Each row is a point. The points of each table are mixes of a few directions, plus a little noise. How many directions does each table use, and how many do they share? Where both have some left over, give the other angles between the two spaces (their principal angles), to ten degrees, smallest first.
In the rows, zero is written as 128.

First:
[[217 131]
 [141 128]
 [ 74 126]
 [ 79 127]
 [107 127]
 [150 129]]
Second:
[[ 55 126]
 [101 127]
 [120 128]
 [179 130]
 [185 130]]
Directions: first 1, second 1, shared 1

First (8 x 4):
[[107 142  81 160]
 [172 143 150 101]
 [139 133 132 122]
 [157 148 126 119]
 [100 136  85 161]
 [164 181  77 142]
 [ 87  52 211  99]
 [100  89 163 119]]
Second, 5 rows:
[[152 206 154 173]
 [130 103 122 118]
 [137 107 124 123]
 [165  60 117 117]
 [ 57 165 123 109]]
Directions: first 2, second 2, shared 0; angles 50, 70

First (7 x 9):
[[191 104 186 104  91 136 155  97 135]
 [ 74 120 111 161 121 155 137 165 153]
 [115 161  89 198 149 178 120 151 198]
 [107 143 172 154 106 100 117  97 164]
 [129 128 108  56 159  57 101 113  30]
 [ 83 106 107 121 127 136 137 165 105]
 [196 134 122 102 143 134 129 109 112]]
Second, 10 rows:
[[141 109 152 149 159 116 139 134 120]
 [160  80 188 179 206  98 155 144 108]
 [118 142 110 113 105 137 120 123 134]
 [ 97 175  69  78  52 158 102 112 147]
 [163  75 194 184 213  95 158 146 107]
 [114 149 102 106  94 141 116 121 136]
 [108 158  91  96  80 147 111 118 140]
 [125 132 123 124 121 131 126 127 130]
 [159  82 186 177 203  99 154 143 109]
 [ 95 178  65  75  47 160 100 111 148]]
Directions: first 4, second 1, shared 0; angles 80

First (9 x 12):
[[ 98 111 126 148 141 110 117 114 115 139  81 103]
 [101 164  80  88 133 139 176 163  90 121 109 128]
 [129 154 105 100 124 142 157 152 115 120 140 140]
 [147  88 176 171 126 112  78  90 163 138 136 122]
 [117 122 179 103 110 107  96 100 160 112 167 164]
 [ 55 154  80  91 144 114 167 148  74 125  63 112]
 [114 110 199 108 107  97  77  84 172 112 171 168]
 [249  86 119 245 142 174 113 135 154 166 138  76]
 [143 164  90  97 124 156 172 167 109 119 147 140]]
Second:
[[188 127 110 148 125  98 141 177 178 146 165 200]
 [144 105 111 145 152 127 112 112 117  92 126  95]
 [151 110 185 154 106 112  90 107 179 158 150 163]
 [ 95 189 130  41 101 168 156 127  95 104 150 145]
 [166 186 102  93 108 188 160 148 104 129 138 145]
 [ 99 161 115  65 126 131 131 116 101  84 125 145]
 [ 98  80 129 190 154  87  98 106 125 155  52  87]
 [ 84  65 142 189 150 112 135 129 127 158 117  46]]
Directions: first 3, second 6, shared 3

First (8 x 20):
[[157 124 121 128 119 171  73 110  45  57 149 101 161  79 140 120  96 132
  185 140]
 [101 132 135 128 137  85 183 146 211 198 108 156  95 176 116 137 159 123
   71 116]
 [113 130 132 128 133 106 157 137 171 164 118 143 111 153 122 132 144 125
   98 122]
 [106 131 133 128 136  94 172 142 193 183 111 149 102 165 119 135 153 124
   83 120]
 [148 124 123 128 120 160  89 116  69  77 143 109 151  94 136 122 106 131
  169 137]
 [157 124 122 128 118 172  71 109  42  56 149 100 161  78 139 119  96 133
  186 140]
 [ 94 132 137 127 140  75 194 149 229 213 102 162  89 186 114 138 166 123
   58 114]
 [150 126 122 128 120 163  85 115  63  72 144 107 153  91 137 120 103 132
  172 137]]
Second (10 x 20):
[[138 126 128 121 127 121 127 129 121 116 132 123 129 121 127 126 134 139
  132 129]
 [114 117 131 135 125 176 117 124 109 108 105 110 171  97 131 117 101  82
  149 121]
 [103 122 132 142 128 175 121 124 124 128 103 121 160 114 130 122  99  76
  139 120]
 [185 115 122  93 118 107 117 128  77  47 150  91 153  74 128 112 159 178
  161 137]
 [144 122 127 118 124 128 123 127 108  99 131 112 142 106 128 121 133 135
  142 131]
 [117 142 128 136 136  89 143 132 168 185 141 163  74 183 127 146 140 150
   91 130]
 [ 97 158 128 150 143  61 159 135 213 249 149 199  22 241 124 165 143 163
   56 130]
 [ 61 147 135 171 143 138 145 130 202 241 109 184  81 210 126 153  95  79
   77 118]
 [168 108 125 102 116 156 107 124  62  32 126  76 193  47 129 102 131 129
  180 131]
 [157 118 126 109 121 127 119 127  94  76 134 102 153  89 129 116 140 147
  153 132]]
Directions: first 1, second 2, shared 0; angles 30
